Each wall is flat, endless, passes through zero and stands at right angles to its row. A trip goes straight from one point to another. Which walls does it cross, in order?

Walls:
(1): [ 2.0  3.5 -0.5]
(2): [-1.7 -1.0 -1.7]
(3): [ 1.2 -4.6  2.9]
(4): [4.3 1.2 0.0]
Trips:
[-1.5 -7.7 -3.6] to [-1.2  1.4 -2.6] => 3, 1
[-3.0  0.3 -4.8] to [ 0.0 -1.9  4.2] => 3, 2
[ 4.2  4.2 -3.5] to [ 1.0  5.8 -1.2] => none
[-2.7  0.0  1.4] to [5.0 2.2 1.2] => 2, 1, 4, 3
[-1.7 -0.8  4.5] to [ 2.8 -0.5 -0.7] => 4, 1
[-1.9  0.4  0.8] to [-0.4  1.0 -1.4] => 1

Walls:
(1): [-3.1  0.2  0.3 -2.3 -5.4 -3.4  1.1  0.6]
(2): [ 3.5  2.7 -4.7  2.2 -5.4  4.6 -1.4 -5.6]
(3): [-1.2 -0.2 -0.3 -1.1  4.3  4.2  0.7  0.1]
(4): [-0.5  0.0  3.2  0.4 -0.5  0.6  0.0 -1.8]
Trips:
[ 0.7  0.3  3.8  3.2 -2.9  1.3  0.1 -1.7] to [-2.1 -5.7  0.8  2.7  0.7 -0.2  0.4 -1.4] => 1, 2, 3
[ 2.9  4.5  0.0 -0.7 -2.2 -2.4 -0.2  4.4] to [ 3.2 -0.3 -1.3 -1.1 -6.8  1.5  0.5  0.7] => 2
[ 0.6 -1.3 -6.3 -4.1 -2.4  0.6  5.6 -0.6] to [-3.6  1.6  2.2 -0.2  1.9 -0.1  3.1 -1.0] => 2, 4
[ 2.6  1.1 -0.5  3.4 -2.7 -4.3  0.2 -0.8] to [ 1.8 -1.3  0.2 -1.6 -2.3 -1.8 -1.0  1.7] => 2
[ 0.6  2.6 -3.5  2.1  0.4 -3.9  0.3  6.1] to [-1.4 -0.5  6.0  2.5  6.9  0.2 -0.7 -0.1] => 1, 3, 4
[ 0.1 -2.6  5.5 -5.8  0.0  3.4  1.1 -4.4] to [-4.0  0.5  2.1  4.3 -2.6 -1.3 -4.9 -3.1] => 2, 3
[ 0.8 -5.9  0.0 -2.8  0.3 -2.0  0.7 -2.8] to [ 3.2  0.2 -2.0 -0.5 -1.7  1.2 -3.0  0.9] => 4, 2, 1

Walls:
(1): [ 1.5 -2.7  2.8 -4.5  0.5 -1.0 -0.2 -0.6  4.2 -4.5  2.3]
(2): [-6.3  2.2  3.0 -0.6 -4.1 -1.6  2.4  1.1  2.0  1.8 -3.1]
(3): [ 1.3 -1.0  0.4  2.0 -1.9 -2.7  1.2  1.5  2.5 -2.3  4.5]
(4): [ 3.5 -1.8 -0.4 -1.9  2.6  2.2 -2.0  0.1  1.2  2.6  2.7]
(5): [ 2.4 -2.5 -1.2  1.5 -1.5  1.8  1.7 -1.9 -1.9 -2.3  1.6]
Trips:
[ 0.9 -1.5  1.3 -6.0  1.7 -1.3 -0.8 -5.7  2.6  1.1  1.7] to [ 1.1  1.5 -3.1 -0.4 -0.1  6.4 -2.7  2.3 -0.2  6.6  3.0] => 1
[-1.8 -6.4  0.8  3.0 -1.7 -3.1  1.5 -3.9  1.6 -2.2 -2.3] to [-1.7  3.8  0.4  2.6  2.6 -0.3 -1.4  3.0 -1.0  1.2  0.0] => 1, 5, 3
[ 2.5 -3.2  0.9  0.0 -2.9  3.4  1.5 -4.4  2.1 -0.8  1.6] to [ 4.1 -1.7  1.7 -4.6 -4.4 -1.1  1.6  1.2 -1.3 -4.1  2.7] => none
[-5.1  0.3 -2.6  1.5 -1.2 -3.6 -2.7  3.2 -0.6 -2.8 -2.7] to [-1.9  2.1 -1.0 -3.5 -3.3 -2.0  2.9 -0.1  0.8  0.3  4.8] => 1
[ 4.8 -2.4  0.0  1.5  5.8  0.0  1.1 -2.5 -1.4 -1.6  3.6] to [-4.8 -2.9  5.4  0.4  3.5 -2.0  1.4  0.0 -1.0  2.1  0.9] => 5, 2, 3, 4
[ 2.3  0.1  2.1 -2.0 -2.3 -4.8  1.0 -2.2 -2.1  2.5 -0.4] to [-0.2  0.8 -1.2 -1.2 -3.6 -1.8 -0.5 -3.7  1.6 -0.4  1.3] => 5

Walls:
(1): [ 0.6 -2.4  0.7  1.3  1.2  0.2 -0.2  0.5  0.1  1.7  2.3 -5.4  0.9  0.1]
(2): [-2.9 -2.3 -0.6 -3.3  2.7 -5.0  3.1 -2.7  0.5  1.7 -1.2  2.0  2.0  2.7]
(3): [-1.3  0.5  3.0  0.0 -1.2 -1.2  3.1 -1.1  4.5  8.0 -0.6 -0.4  3.9  1.7]
(4): [-0.4 -5.5 -2.2  0.9  1.2 -6.2  1.3 -2.2  3.3  1.5 -1.6  0.4  4.2  1.8]
(5): [ 2.5  0.1 -3.0 -1.1 -3.4  0.1 -0.5  1.3  4.1  1.7 -1.6 -0.8  0.8  1.0]
(6): [ 0.2 -2.2  1.5  2.0  0.7  0.9  3.2  0.0  5.0 -0.1  0.4 -1.3  2.8  1.8]
(7): [-3.9 -2.0  4.8 -0.9 -0.9  2.5 -3.2 -1.5 -1.2 -0.5 -2.9 -4.8 -3.6  2.0]
Trips:
[-2.4  1.2 -3.3  0.8  2.3  1.1  4.7  0.4  1.4  2.6  2.5  6.8 -4.6 -4.4] to [ 2.6 -3.0 -2.0 -0.8  3.1 -1.5 -1.4 -2.0 -2.4  1.4  2.3 -2.7  0.5 -0.2] => 3, 4, 1
[-0.8 -2.9  2.4 -0.3 -0.2  0.1 -4.1  0.3 -3.7 -3.5  1.0 -3.1 -0.1  6.2] to [-0.3 -0.2 -0.9 -2.6  4.5  2.6 -3.8  1.6 -0.6 -2.2 -2.3  3.6  0.5 -5.6] => 1, 7
[-0.4  0.7  0.6 -3.2  1.7 -4.6  1.3  0.2 -4.1  5.7 -1.6  2.6 -1.2 -6.4] to [-0.3 -3.1 -1.4  1.2  3.5  1.2 -3.4 -2.1 -5.0 -1.0  4.2 -4.1  2.8 -7.2] => 1, 3, 4, 2, 7
[-0.8  3.5  5.8  2.2  2.9  1.9 -0.4  3.0 -3.2  1.9 -1.9  4.0 -2.5  2.0] to [-1.9  1.6  2.6  0.6  1.3  0.0 -0.4 -3.9 -2.3 -2.2 -2.7  0.2 -2.9  0.7] => 3, 2

Walls:
(1): [ 2.3  0.9  0.5  2.3 -2.4  1.3 -5.1  1.4  5.2  2.4  1.5 -0.6  3.6  1.6
 -3.4  3.0  1.0 -2.5 -6.2 -2.0]
(2): [-1.4  2.0 -0.4  0.6 -0.6  3.0 -0.6 -1.6 -3.2 -0.8  1.6  1.7  3.3 -2.6
  0.7  1.6 -0.2  0.4  0.8  1.0]
(3): [-3.8  0.2  2.2  0.6 -2.5  0.6  3.7  1.2 -3.0  4.2  1.7 -1.6  3.6 -1.0
  0.6  0.8 -3.1 -7.3 -0.8  0.2]
(4): [ 3.0  3.2  0.2  2.5 -1.1 -1.7  0.6  1.1  2.9  1.4  0.3 -1.1  0.1  2.6
  0.4  1.6 -3.4  1.3  3.1  2.6]
(5): [-1.0  4.9 -1.0 -0.8  1.4 -2.4  0.8 -1.0  6.2  0.6  2.7  0.9  2.1  1.1
  4.9 -3.0  2.1  4.6  2.8 -0.5]
Trips:
[-0.7 -1.7 -2.2 -5.1  2.5  0.4  0.0  1.7 -4.6 -3.1 -1.6  2.7  3.3 -0.9
 -4.5  0.7  4.2  0.6  3.6 -2.1] to [ 3.8  1.5 -1.0  2.1  1.1  1.1  2.3 -3.1 -4.5  3.1 -0.8  2.1 -2.7  1.3
 -1.8  1.1 -0.3 -1.4 -4.7 -1.1] => 3, 1
[ 0.8  0.5 -2.7  2.8  4.5  0.7 -2.5 -0.6 -2.9  1.3  5.2  2.1 -1.0  0.7
 -1.6 -2.8  1.3  5.4 -0.4  4.4] to [-1.5  0.1 -2.6  0.2 -0.6  0.6  1.0 -4.2 -3.3  4.9  0.3 -3.0 -2.7  1.3
 -6.0  2.2 -2.8  2.1  0.9 -1.5] => 5, 3
[-1.2 -0.8 -4.8  1.7  4.9 -1.1  1.8  1.6  1.6  5.2 -5.7 -6.6  1.7  0.3
  4.2  1.7 -6.1 -4.3  0.9  0.7] to [-1.2  5.4 -4.0  4.4 -0.9 -1.3  2.6  2.2 -2.9 -3.1  3.2  0.6  1.3 -2.1
  2.9  1.5  0.0 -0.6 -1.1 -3.1] => 5, 2
[ 1.9  0.4 -3.5 -0.1  2.5 -2.2 -2.0  0.6  0.8 -1.4  2.4 -4.8 -2.3 -0.7
 -1.8  0.1 -1.7 -1.6 -2.0  0.3] to [-2.7 -8.5 -5.4  2.8 -0.8 -3.1  2.4  2.8 -0.3 -4.0 -0.2  0.8 -5.7  0.7
 -2.3  5.0  1.9  0.6 -0.6 -6.3] => 4, 1
[-3.6  4.9  2.1  0.2 -2.7 -4.8 -1.1  3.0  3.7  2.9  1.9  2.4  2.8  1.1
 -0.4  3.8 -2.7 -2.2  3.7  6.6] to [-2.6 -0.3  4.3  1.5 -1.8  3.7  0.0  5.2  3.5 -0.8 -1.8  1.6  1.1 -2.3
  2.8  4.7  1.4 -3.8  0.1 -2.6] => 5, 4
[ 6.0  4.6 -0.1  2.0  2.5 -2.6  0.4  1.8  0.5  5.0  3.0  1.3 -6.8  5.1
 -0.1 -0.8  2.4 -4.4  5.6  1.3] to [ 1.5  2.3  4.8 -0.3 -3.1  4.5 -0.3  2.6  2.2  0.7 -4.0 -2.0  5.5  0.5
  1.3  1.3  4.6  0.9 -0.5  3.9] => 1, 3, 2
[ 2.3 -5.3  2.2 -1.8 -8.4 -2.4  1.7  0.7  4.0 -1.3 -1.9  2.5 -6.1  1.5
  0.3 -2.6 -0.8  1.7  2.3  2.2] to [ 2.8  1.6 -8.3 -2.5 -0.6 -4.3 -3.6 -1.5 -2.4  0.2  2.9  6.4  2.3  0.4
 -3.7  1.0  0.5 -0.4 -4.0 -2.7] => 1, 4, 2
[-1.1 -3.3 -0.1 -1.1  1.4  0.1  0.3  2.8 -3.1  0.3  1.3 -2.0 -1.3  1.1
 -1.3  1.2  0.0  1.0  4.3 -0.3] to [ 0.0  1.7 -0.3  2.1 -3.6 -0.3 -3.0 -1.0 -5.6 -1.7  2.1 -2.0  1.6 -0.8
  4.3  2.5 -2.2 -4.6  2.8 -0.4] => 2, 4

Walls:
(1): [-0.4  0.4 -0.3  2.4  2.7 -1.5 -1.3 -1.2  0.9 -3.3 -0.6 -6.0  1.8  4.1
  0.7 -6.6 -3.5 -2.2 -0.7 -2.1 -4.9 -2.7 -5.6  4.6 -0.9 -5.4 -1.4  2.8
  0.8 -1.1  2.0  3.3]
(2): [ 0.5  0.9  1.1 -0.2  0.0 -0.1 -2.5 -2.1  0.5  2.8 -5.8  0.0 -1.9  0.1
 -2.1 -3.5  2.4 -6.9  2.1  2.8 -5.3  2.2  3.0  0.9 -0.1 -1.9 -1.0  2.1
 -0.3  3.1  0.8  3.8]
(3): [ 2.0  0.5  1.7 -3.4  2.2 -2.8 -1.3 -2.4  1.7 -3.1 -1.7 -0.2  1.2  4.5
  0.7 -2.9 -0.8 -0.3  1.3 -1.9 -3.3  0.4  0.7  2.4 -0.9  2.4  0.9 -2.2
  3.8 -2.0  2.6 -2.3]
(4): [-1.7  0.6  0.4  3.3  1.7 -3.7  1.1 -0.3 -0.1  2.8 -1.2  3.2 -1.8 -3.5
  0.9 -3.2 -5.2 -3.7 -3.0 -0.2 -3.2  3.7 -2.9 -2.2  0.9 -3.1 -4.6 -0.5
 -1.2  3.2  2.5 -6.0]
(5): [ 2.1  0.2 -3.3  0.3  0.0  4.7  2.7  1.3  0.0 -3.1  1.7  1.9 -0.9  4.6
 -1.2  4.2 -2.8  7.3 -1.1  1.7  3.0 -1.4 -4.2  0.2 -2.2 -3.1  2.6 -1.7
 -0.5  0.8 -0.5  0.6]
(6): [-5.6 -2.5 -2.3  0.8 -4.0 -1.3 -0.3  2.3  2.3  2.6  2.4 -1.2  0.0 -0.7
 -1.0 -1.7  2.2 -0.4  0.4 -1.7  0.1  0.5 -1.0 -0.7 -1.0 -1.0  2.7  0.0
  2.4  0.2 -2.4 -1.7]
(7): [ 0.2 -1.9 -0.2 -0.4  0.8  1.6 -0.7 -4.3  1.9  1.5  2.5 -0.3 -2.5 -0.8
  0.7  1.0  0.0 -0.1 -3.7  0.3 -2.5 -4.0 -2.6 -2.2 -5.9  4.0  3.8  2.5
  0.4 -4.0 -7.5  1.3]
(8): [ 1.5  1.7 -0.4 -0.1 -0.7  0.0  2.7 -2.9 -0.4 -0.3 -0.9 -4.4  0.6 -4.2
  4.9  0.4 -2.6  0.8 -4.6 -3.7  4.8 -1.1 -0.4  0.9 -2.0  2.4 -3.6 -0.2
  7.5  2.4  3.5 -2.3]
(9): [  2.0   7.3   7.2   4.6  -3.1   2.8   1.2  -0.9  -0.4   1.7   1.5  -5.7
  -2.7  -3.3   0.0 -10.0  -4.2  -0.4   1.5  -1.7  -0.2   2.5   1.2   1.0
  -0.4  -0.2  -0.9   4.3   1.3  -2.2  -2.3  -1.2]
(10): [-0.6 -3.3 -1.0  0.9 -0.2  0.6 -2.0  1.7 -1.3 -0.2 -2.2 -2.1  2.6  4.3
  0.4 -0.1  2.7  1.9  3.6 -2.6 -4.7 -6.1 -1.2 -3.1  3.7 -2.0  1.0  0.3
 -5.2 -0.1  3.4  1.2]
Trips:
[-0.4 -2.3 -2.7  3.8  0.0  4.5  2.9 -0.4 -2.0 -3.3  0.6  1.6  3.7 -3.7
 -2.8  1.1  0.4  2.9  2.4 -4.5 -0.4 -2.2  0.5  3.8 -1.7  1.2  0.6 -1.1
  1.2  0.8  6.0  4.2] to [ 4.4 -1.6  1.6 -1.7  1.0 -0.1  5.3  2.0 -1.3 -0.6  2.5  0.1 -0.8  3.1
 -3.4  0.6 -3.0  0.6  0.7  2.2  1.0  3.5 -4.1 -0.6  1.4  0.0  4.3  3.7
 -0.8  1.7  1.0  4.1] => 8, 10, 9
[ 2.4 -1.8 -1.1  1.5  0.4 -2.0 -2.2 -3.3 -2.7 -1.1 -2.7  4.5 -3.8  4.5
 -1.4 -3.8 -2.5 -0.9 -1.8  0.1 -0.2  1.6  5.5  1.8 -0.1  1.3 -3.2 -0.4
  0.7  2.5 -0.4 -4.8] to [-1.9  7.3  4.3 -3.4  0.6 -5.2 -3.8  3.5 -3.1  1.2 -0.3 -1.7 -0.7 -3.1
  1.4 -0.4 -2.4  4.0  3.2  6.4 -5.1 -2.8 -1.1  0.5  5.5 -5.0 -4.0 -4.9
  3.1  0.2  2.3 -1.4] => 1, 8, 10
[-5.9  2.7  0.6 -0.4  0.3  1.2  0.7  3.7  0.7  2.0 -1.0  0.0 -0.2 -2.6
 -3.4  2.7  2.0 -3.7 -2.0 -1.3 -3.9  0.8 -4.0  0.7 -2.7 -0.3  5.2 -0.2
  2.9  0.3 -1.4  4.9] to [ 4.3  2.7 -2.6  3.1  1.4 -1.1 -3.3  3.2  1.7  2.1 -4.6 -2.4  0.6  0.1
  2.1 -0.2  0.4 -3.1 -1.4 -4.9 -2.1 -1.8 -0.6 -3.9 -0.6  2.7  2.4 -3.3
  0.4 -2.6  2.4  3.5] => 10, 3, 8, 6
